Each point is reached from the start by the listed moves, each made once or not at all, plus a little noise. Is the number of moves made odd or even? Then give how often each move was made.

Moves:
(1): [ 1.8  5.5 -2.5  2.3  2.1  3.0]
(2): [-1.1  0.3  0.3 -0.4  2.9 -3.3]
(3): [ 3.3  1.0  2.9  0.0  3.8 -2.3]
Start: [ 0.2 -0.1  0.8  0.4 -1.1 -1.8]
Points:
[ 1.1  5.6 -1.5  2.3  4.0 -2.4] => even (1, 1, 0)
[ 4.2  7.0  1.8  2.3  7.5 -4.4] => odd (1, 1, 1)
[-0.8  0.1  1.1  0.1  1.6 -5.0] => odd (0, 1, 0)

Moves:
(1): [-1.1  0.3 -0.8 -0.8  1.1  0.1  0.8  0.2  1.4  1.5  2.6]
(2): [ 1.1  2.6 -3.4  0.6  1.5  3.4 -0.1 -3.0 -1.2 -3.5 -0.1]
(3): [ 1.3  0.3  0.4  0.6 -1.4 -0.6  1.5 -2.6  1.0  1.0 -1.5]
(4): [-0.7 -3.7 -1.0  2.2 -2.0  1.9 -0.7 -2.0 -1.6  0.4  3.2]
(5): [-1.1  2.5  0.5  1.1  0.9 -3.0  2.2 -1.3 -1.5  0.6  1.2]
(6): [-2.4  2.2  3.8 -4.1  0.8  3.5  1.4  3.2 -1.6  1.2 -1.0]
(7): [-0.6 -1.7 -1.7 -1.3 -1.9 -1.4  4.1  5.1 -5.0  1.4  0.6]
(8): [ 2.0  0.2  2.0 -0.2 -4.4  0.5 -2.3 -0.8  0.4  3.0  2.0]
(9): [-0.3  0.5 -0.8  1.7  0.3  1.5 -0.6 -0.1 -1.2  1.4 -2.1]
(10): [-4.6 -0.9 -1.0  0.0 -2.0 -2.1 -0.9  0.1 -1.8  4.2 -1.3]
(11): [-1.6  2.0  2.4  0.8 -0.5 -0.5  1.3  1.5  2.3 -1.5  0.1]
Start: [ 0.1 -1.0 -1.0 -0.9  3.2  0.6  1.3 -0.7  1.1  1.2  2.4]
Points:
[-4.4  3.0  5.5  0.3 -2.1  3.9  5.2 -2.9  0.2  9.1  6.9] => even (1, 0, 1, 1, 1, 1, 0, 1, 1, 0, 1)
[-2.7 -4.1 -2.6  2.8 -1.4  1.9  7.7  1.2 -2.5  5.3  5.5] => even (1, 0, 1, 1, 0, 0, 1, 0, 1, 0, 1)
[-4.9 -2.8 -4.4 -2.3 -0.6 -3.6  6.5  2.4 -4.3  9.3  3.0] => even (1, 0, 1, 0, 0, 0, 1, 0, 0, 1, 0)
[-2.8 -1.3  4.8 -3.1 -4.9  4.6  5.4  6.2 -3.8  5.6  7.2] => odd (0, 0, 0, 1, 0, 1, 1, 1, 0, 0, 1)
[-1.5  8.4  3.9 -3.1  1.4  4.9  3.7 -0.8 -0.8  1.2  4.8] => odd (0, 1, 0, 0, 1, 1, 0, 1, 0, 0, 1)
[-1.0 -0.9 -2.8  0.5 -3.0  4.8  4.3  0.0 -2.7  2.7 10.7] => even (1, 1, 0, 1, 0, 0, 1, 1, 0, 0, 1)

Moves:
(1): [-0.9  2.1  1.3 -1.4 -0.3  1.0  1.5  1.0 -1.3  2.4  0.4 -0.5 -0.7 -0.3
 -1.0 -1.9 -0.5  0.2  1.0 -2.8  0.7 -1.0  1.5  0.1  1.9]
(2): [-1.4 -0.3 -1.7  0.2  0.5  1.2  0.9  4.0 -0.5  2.2  1.0 -1.1  0.4  2.7
 -0.8  1.5  0.3 -1.0  1.4  0.6  0.2  1.8 -1.3  1.1  0.2]
(3): [-1.6  0.9 -0.4  0.4 -0.9  1.9 -0.2  0.4 -2.1  0.6  0.4  0.5  1.7  0.3
  1.1 -0.4 -1.3 -1.8  1.1  1.2  0.8 -0.5 -1.3  1.0 -2.6]
(4): [-0.7 -1.5  0.3  3.2 -0.9 -1.2 -1.1  1.1 -0.4  0.9 -1.1 -0.8  1.2  0.1
  3.0 -1.0  1.1 -0.2 -1.8 -1.7 -0.8  0.0 -0.6 -1.3  1.8]
(5): [ 1.6  0.8 -0.2 -0.3  2.0  1.1 -1.2 -1.5  0.7 -2.1  0.3 -1.6  0.2  0.7
 -0.1  0.3  0.8 -0.7 -1.0  0.5  1.5  0.8  0.3  0.8 -0.1]
(6): [ 0.3  0.2  0.0  1.2  0.5  0.4  0.2 -1.0  0.2 -0.5 -1.0  0.7  1.3  0.6
 -1.1  0.4 -1.3  0.4  0.1 -1.2  1.6  0.2  0.6 -1.6 -0.5]
(7): [ 2.1 -1.2  0.7  0.2 -1.5  0.5  0.2 -1.9  2.9  1.0  1.4  1.9 -1.1 -2.4
  1.7  1.3 -1.6 -0.1 -3.2 -3.7 -3.3 -1.4 -0.8 -1.8 -1.8]
(8): [ 0.1 -0.2  3.0  1.5  1.8  0.3 -0.8  2.5  0.4 -1.2 -0.2  1.5  1.4  0.3
 -1.8  2.2 -1.6  1.7 -0.4 -1.1  0.4 -1.4  1.1  2.9 -1.4]
(9): [-0.3  0.6 -1.2 -4.4 -0.4 -0.4  0.4  2.0  0.8  1.8 -1.8  2.5 -0.2  0.6
  2.7  2.8  2.5 -2.4  2.0 -0.5  0.2 -2.1 -0.1 -2.9 -0.3]
(10): [ 0.2  1.1  0.7  0.9  0.9 -0.6 -1.9  1.4  0.8  1.7 -0.9  0.2  0.2  0.6
 -0.1  0.6  0.1  0.9  1.1 -0.1  0.2  0.5 -0.7 -0.9 -0.4]
(11): [-0.9 -2.2 -1.4  1.6 -2.2  0.1 -1.3  1.8  0.7  1.5  0.9 -2.0 -1.7 -0.5
  2.8 -1.9 -0.5 -1.8  0.0  0.7  1.4  1.2 -0.9  0.0  2.9]
(12): [ 1.0 -0.6  0.8  0.3 -1.7  0.7 -2.1  1.2 -1.7 -0.1 -0.6  0.3 -0.7  0.0
 -0.3  0.8  0.6 -0.3 -1.3  1.1  0.3 -1.2  0.5  0.5 -2.7]
(13): [ 0.9  0.8  2.1 -2.0  0.1  0.1  1.3 -1.5 -2.8 -1.5  2.7  1.0  0.1 -2.1
  1.1 -0.4  0.0  1.2  0.9  0.2  0.9  2.8  0.1 -0.9  1.3]
(14): [ 0.6  0.1  0.3 -0.1 -1.8  0.0 -0.9 -1.4  1.5 -0.7  0.0 -0.3  0.3  2.0
  1.9 -0.8 -1.3 -0.2  0.6  0.3 -0.1 -1.0  0.2 -2.4  3.3]
(15): [ 1.7  0.0  0.2  0.5 -0.1  0.9  0.4  1.6 -0.8 -0.1 -2.2  1.2  0.0 -0.4
  0.2  1.0 -0.6  1.2  0.6  0.1 -1.0 -0.9  0.0 -0.1  0.5]
(16): [ 1.1  3.5  1.8 -1.7 -0.8 -0.7  1.5 -2.6  1.3 -2.2  0.1  0.4 -1.4  0.4
  0.6  1.5  0.0  1.0  0.9 -1.8  1.4  0.4 -0.3 -2.1  0.1]
(17): [-1.0  1.3  2.1  1.1 -2.0  0.8 -0.1 -1.8 -0.7  1.4  1.2  0.8  3.4  0.2
 -1.6  0.6  1.6 -1.1  3.1 -0.8  1.8 -0.4  1.8  2.0  0.6]
(18): [-0.3  0.6 -2.4  0.1 -1.7  2.4 -1.7 -0.9  1.1 -0.5  0.9 -1.9  1.8 -1.3
 -1.7  0.2  1.3 -0.3  1.0 -0.2  0.4 -0.5 -3.8 -3.6 -3.1]
(19): [ 0.4  1.1 -1.7  0.8  0.6 -3.2 -1.7  0.2 -1.1  0.8 -0.8 -0.6 -1.2 -0.2
 -1.0  4.3 -0.4 -2.0  1.4  1.8 -0.7 -1.9  3.0 -1.4  0.6]
(20): [ 1.4  1.2 -0.4  1.1 -0.8  0.1 -0.2 -2.0  2.1  0.2  1.1  0.1  2.4 -0.5
  0.0  0.0  0.7 -1.7 -1.9  1.5  1.7 -0.8 -0.9 -1.7  1.3]
(21): [ 0.1 -0.4  1.5 -0.4  0.2 -0.5  0.2  0.3 -1.3 -0.1 -0.1 -1.3 -1.0 -0.4
 -0.3  0.0 -0.2 -1.5  0.1  0.2  0.0 -1.0 -0.9 -0.2 -1.2]
(22): [ 1.9  0.0 -1.1  0.2  1.5 -3.0 -1.0  1.2  1.5 -2.8 -0.2  1.3  0.4  1.5
 -1.8 -0.8 -1.0  0.0  2.4 -0.7  0.2  1.4 -1.6  0.1  0.6]
(23): [-0.8  0.3  0.7 -0.9  0.2 -0.4  0.9  1.2 -0.8  0.4  2.3  0.0 -3.6  1.3
  1.7 -0.4  1.5  1.8  3.6  2.0 -0.8 -1.7 -0.1 -1.2 -1.7]
(24): [ 3.9  0.4  0.1 -0.4 -2.1 -1.3 -1.3  0.0 -2.9 -2.0  0.4 -2.2  0.3 -0.5
  3.6  0.7 -2.1  4.0  2.2  3.0  2.2  0.1  0.9  2.5 -0.6]
Start: [ 0.5  3.1 -2.7  1.7 -2.2  3.0  1.4 -0.4  0.5  0.2  1.7 -2.5 -0.9 -0.6
 -0.9 -0.2  0.0  0.1  0.0  1.1 -0.8  2.4  2.1 -0.6  1.6]
Points:
[  5.0   8.0  -0.5   0.6  -7.4   4.1  -0.4   1.0   1.6   3.0   3.3   2.2
   1.6  -0.9   6.6   0.4  -0.6  -2.1   7.5  -4.6   0.1  -3.8  -6.2 -17.9
   0.8] => odd (1, 0, 1, 1, 0, 1, 1, 0, 1, 1, 0, 0, 1, 1, 1, 0, 0, 1, 0, 1, 1, 1, 1, 0)
[ 0.7  8.2 -0.1  4.6 -7.9  4.0 -4.0  0.8 -0.8 -0.6  4.7 -3.2 -0.5  2.0
 -1.8  0.5  0.8 -2.7 12.0  1.4  6.5  1.1 -4.6 -6.5 -6.6] => odd (0, 0, 1, 0, 0, 1, 0, 0, 0, 1, 1, 1, 0, 0, 0, 1, 1, 1, 0, 0, 1, 1, 1, 0)
[ 2.7  3.8  1.7  0.2 -8.4  7.0  0.8  7.6  0.7  2.7  1.8  2.0 -5.6  3.9
  7.7  8.2 -3.4 -3.0  5.3 -1.4  0.4 -5.0 -1.2 -7.1 -3.5] => odd (0, 1, 1, 0, 0, 1, 1, 1, 1, 0, 1, 1, 0, 1, 1, 1, 0, 0, 0, 0, 1, 0, 1, 0)
[12.0  8.4 -3.4  3.5 -8.7  3.1 -7.1  0.9 -2.4 -5.0  4.0 -6.0 -1.4  0.5
  4.9  8.2 -7.3 -0.9  8.3  2.7  5.0  3.4 -3.9 -9.4 -2.0] => odd (0, 1, 1, 0, 1, 1, 1, 0, 0, 1, 1, 1, 1, 1, 1, 1, 0, 1, 1, 0, 1, 1, 0, 1)
[11.6 13.5  3.8 -3.0 -4.8  4.7 -0.3  1.9  1.2 -1.9  5.7 -0.2  5.2 -1.4
  0.0  9.6 -0.1  1.4 10.5 -4.7  6.8  0.8 -2.8 -5.1 -0.4] => even (1, 1, 0, 0, 1, 0, 1, 1, 1, 1, 0, 0, 1, 0, 1, 1, 1, 1, 0, 1, 1, 1, 0, 1)
[ 7.1  6.1 -0.5  2.6 -5.0  1.2 -2.7  4.7  2.8 -3.2  3.6 -1.0 -5.7  3.0
 -2.5 10.8 -3.0  0.5  7.2 -0.7 -3.8 -4.8 -1.9 -8.6 -4.7] => even (0, 1, 0, 0, 0, 0, 1, 1, 0, 0, 0, 1, 0, 1, 1, 1, 0, 1, 1, 0, 1, 1, 1, 0)
[ 5.3  8.2 -0.6  9.7 -4.6  0.5 -5.8 -3.2 -4.3  0.9  1.3 -6.5  7.7  0.2
  2.6  5.4 -0.8 -3.6  4.2  5.3  7.4 -0.3  4.4 -1.5  0.4] => even (0, 0, 1, 1, 1, 1, 0, 0, 0, 1, 0, 0, 0, 0, 0, 0, 1, 0, 1, 1, 1, 0, 0, 1)
[ 6.5 13.8 -0.2  1.6 -9.8  4.8 -4.4 -7.3  0.2  0.4  5.0 -5.6  2.7 -1.0
  2.4  6.3 -3.5  0.1  8.1 -1.8  4.1 -2.4  3.0 -6.3 -0.4] => odd (1, 0, 1, 0, 1, 0, 1, 0, 0, 1, 0, 0, 0, 1, 0, 1, 1, 1, 1, 0, 0, 0, 0, 1)
[-0.5 10.2 -4.3  4.5 -7.0  6.8 -2.2  1.4  2.4  4.6  5.5 -3.4  8.7  4.6
 -5.2 -1.2  0.0 -5.0  9.6  0.0  5.3  1.8 -3.8 -5.2  3.4] => odd (1, 1, 1, 0, 0, 0, 0, 0, 0, 1, 0, 0, 0, 1, 0, 0, 1, 1, 0, 1, 0, 1, 0, 0)
[ 6.7  9.4  2.8  3.0 -9.0  6.5 -6.7  4.1 -0.8  2.5  1.4 -3.1  5.1  2.4
  5.5  4.9  4.2  3.1  8.8  2.2  6.1 -7.1  2.5 -6.1  1.0] => even (1, 0, 0, 1, 1, 0, 0, 1, 1, 1, 0, 1, 0, 1, 1, 0, 1, 1, 0, 1, 0, 0, 1, 1)
